Each row is a point. Examples show where two turns around zero, p and q, send a point. Write where each new point lands after one turn and then the other. Backwards means that the second turn is done in reverse. Each puzzle has new turns, and all numbers are rounded.

Turn p:
[3 -55 32] => [36 -36 -38]
[-1 23 -39] => [-10 40 18]
[21 -1 20] => [11 -24 13]
[-20 -14 24] => [-8 -21 -26]
[-4 22 18] => [-22 -15 11]
[1 25 -55] => [-7 56 22]
Turn q:
[42 2 2] => [39 12 -10]
[-42 30 22] => [-24 -23 45]
[30 -36 -4] => [19 1 -43]
[-30 4 -20] => [-34 10 7]
Where do these land?
q, then p backwards: [-36 12 -20] => [-16 40 -4]
p, then q: [-71 -15 16] => [-61 42 -8]
p, then q backwards: [12 -22 -4] => [24 -1 8]
q, then p: [34 -15 -8] => [12 21 29]
p, then q: [31 6 11] => [20 -23 -13]
p, then q: [29 34 5] => [10 -43 5]

Turn p:
[-57 27 5 7 46 -23] => [-9 -25 -8 -4 61 -47]
[8 -25 -23 2 -7 -14] => [15 25 -17 15 0 11]
[6 2 6 -32 30 11] => [32 -29 14 0 0 -7]
[10 13 5 4 23 -38] => [13 22 21 -5 22 -26]
[-12 30 -23 18 -28 39] => [-40 -18 -3 -10 10 46]
[35 -40 32 -20 -69 -23] => [10 47 -21 -27 -78 0]
[11 -7 -2 23 5 49] => [-22 -23 14 33 -15 25]
Turn q:
[4 -24 16 -43 -4 3] => [37 4 -1 -4 7 36]
[-9 -22 -17 20 42 -1] => [-20 -18 -44 1 19 -5]
[0 49 -77 42 -81 23] => [3 29 17 0 -80 -98]
[20 12 12 -4 19 13] => [-14 -1 1 23 -6 22]
[-25 -7 32 -1 16 7] => [-13 -19 3 -25 9 28]
[15 -19 24 7 -4 -17] => [11 -19 17 10 25 3]
[-6 11 10 -22 12 -29] => [-4 26 7 -6 27 15]
Where do these land?
q, then p backwards: [-1 8 -3 -9 32 38] => [-6 -19 -9 7 -36 28]
p, then q: [-8 -14 -4 44 -7 3] => [-31 -3 -4 -28 -7 -22]
q, then p: [-63 -5 29 43 -1 14] => [46 -24 -56 -11 -22 -22]
q, then p: [-31 -29 2 14 -2 15] => [38 3 -23 5 -13 9]
p, then q backwards: [42 16 7 -17 -10 0] => [-12 14 21 -22 -33 10]
q, then p: [20 -2 5 26 29 -32] => [-6 -4 -3 32 32 -29]
p, then q: [-25 33 -41 -56 -43 13] => [42 18 -55 17 -40 40]
p, then q: [67 -14 9 -3 20 -51] => [-28 17 71 40 5 8]
p, then q: [-1 7 -3 -40 -19 1] => [33 14 -8 17 -14 13]

Turn p:
[19 -27 24 1 35 6 12 28 -37] => [-8 -4 -33 -7 19 -41 -38 12 -17]
[-16 -20 24 -30 -1 -13 -13 1 -46] => [-40 -23 -47 6 -5 -2 -8 -7 -6]
[10 44 -28 2 -23 12 -37 23 39] => [12 43 29 -19 -39 34 12 26 13]
[7 -15 3 -9 -40 -42 39 0 30] => [-29 27 21 7 45 6 34 -29 2]
[0 -12 48 32 13 -16 11 -8 -68] => [-28 -26 -23 32 -8 -64 -32 -22 0]
[-42 -11 25 10 19 17 32 15 -37] => [9 -14 -39 49 19 -14 -33 0 5]
[9 41 -17 -18 15 -1 -6 -21 55] => [11 -7 56 -24 1 44 0 15 9]
[-13 5 -48 21 25 4 -41 -3 42] => [48 -4 13 -37 -17 15 21 22 41]
[8 -8 -16 -3 -4 3 28 -10 -47] => [6 -3 -22 5 0 -10 -19 -44 -24]
[18 4 -16 -7 -37 29 -25 -26 70] => [19 10 46 -13 -14 33 61 27 -23]
Turn q:
[22 40 12 29 -13 -17 -4 -19 9] => [1 -37 -35 1 -7 -22 5 -17 23]
[-56 20 -1 -10 -3 -10 -6 -15 -6] => [-5 7 10 -7 27 15 43 -30 7]
[-20 -21 -5 -21 -26 -7 14 -5 29] => [-12 15 33 -18 13 -25 -6 -20 -10]
[-16 36 -35 62 10 35 -47 -1 -26] => [-20 27 -87 14 0 36 21 -9 10]
[-12 16 -18 -58 -5 -4 61 -13 14] => [21 -20 38 -64 34 -7 4 0 -26]
[46 24 -36 -9 6 -1 16 12 -3] => [18 -22 -29 -19 22 -5 -31 32 -9]
[-34 7 1 9 -36 -26 23 13 -11] => [-44 -18 20 -14 23 8 6 -17 17]
[1 -26 0 18 28 -5 14 1 -12] => [-13 -7 5 18 -15 10 7 20 -28]
[6 -60 47 2 8 -19 -72 20 -33] => [-3 36 32 85 -28 5 2 27 43]
[17 -6 -18 -33 15 0 20 -13 41] => [32 -1 12 -18 11 -30 -15 -1 -38]
[31 -49 34 -9 -28 12 32 -16 -34] => [-19 -2 41 -22 -50 -16 -3 48 18]
[14 21 18 19 44 41 -52 36 32] => [46 21 -41 43 -27 32 -34 -33 -5]
Where do these land?
q, then p: [-7 2 9 -34 -32 -23 26 -1 25] => [-42 -40 4 -9 20 -4 3 16 3]
q, then p: [-20 -14 -30 17 -29 -17 -49 24 28] => [23 -32 30 0 -26 4 -13 -3 58]
q, then p: [-16 17 12 -12 40 -6 -11 31 -28] => [39 4 5 9 -2 -28 -10 27 -33]
p, then q: [-31 -23 26 -5 -3 -16 41 36 -31] => [-9 4 -48 30 26 6 27 -11 -39]
p, then q backwards: [53 39 -15 3 -8 2 11 -8 22] => [-24 -37 13 -38 -4 22 27 9 19]
p, then q: [9 16 37 7 -30 38 -29 34 24] => [-31 -26 -8 -5 12 47 -33 -20 33]
q, then p backwards: [-26 2 -4 -30 -5 43 42 12 -38] => [25 21 -33 -45 6 -5 -25 5 44]
q, then p: [-18 -30 22 -50 10 4 22 15 -19] => [-33 2 5 29 1 -14 -23 42 -30]
q, then p: [-24 16 14 20 43 -27 -15 -44 28] => [16 -10 14 10 22 -39 0 -64 -12]
p, then q: [46 -33 -28 23 28 -30 29 -40 -3] => [39 -22 43 18 -2 -39 40 36 -8]
p, then q: [9 -1 -38 44 6 1 -41 -20 41] => [18 -36 39 -26 -13 -32 -45 1 10]
p, then q: [23 9 -7 18 -21 34 -25 -38 -48] => [-45 1 7 -19 2 -33 12 31 48]
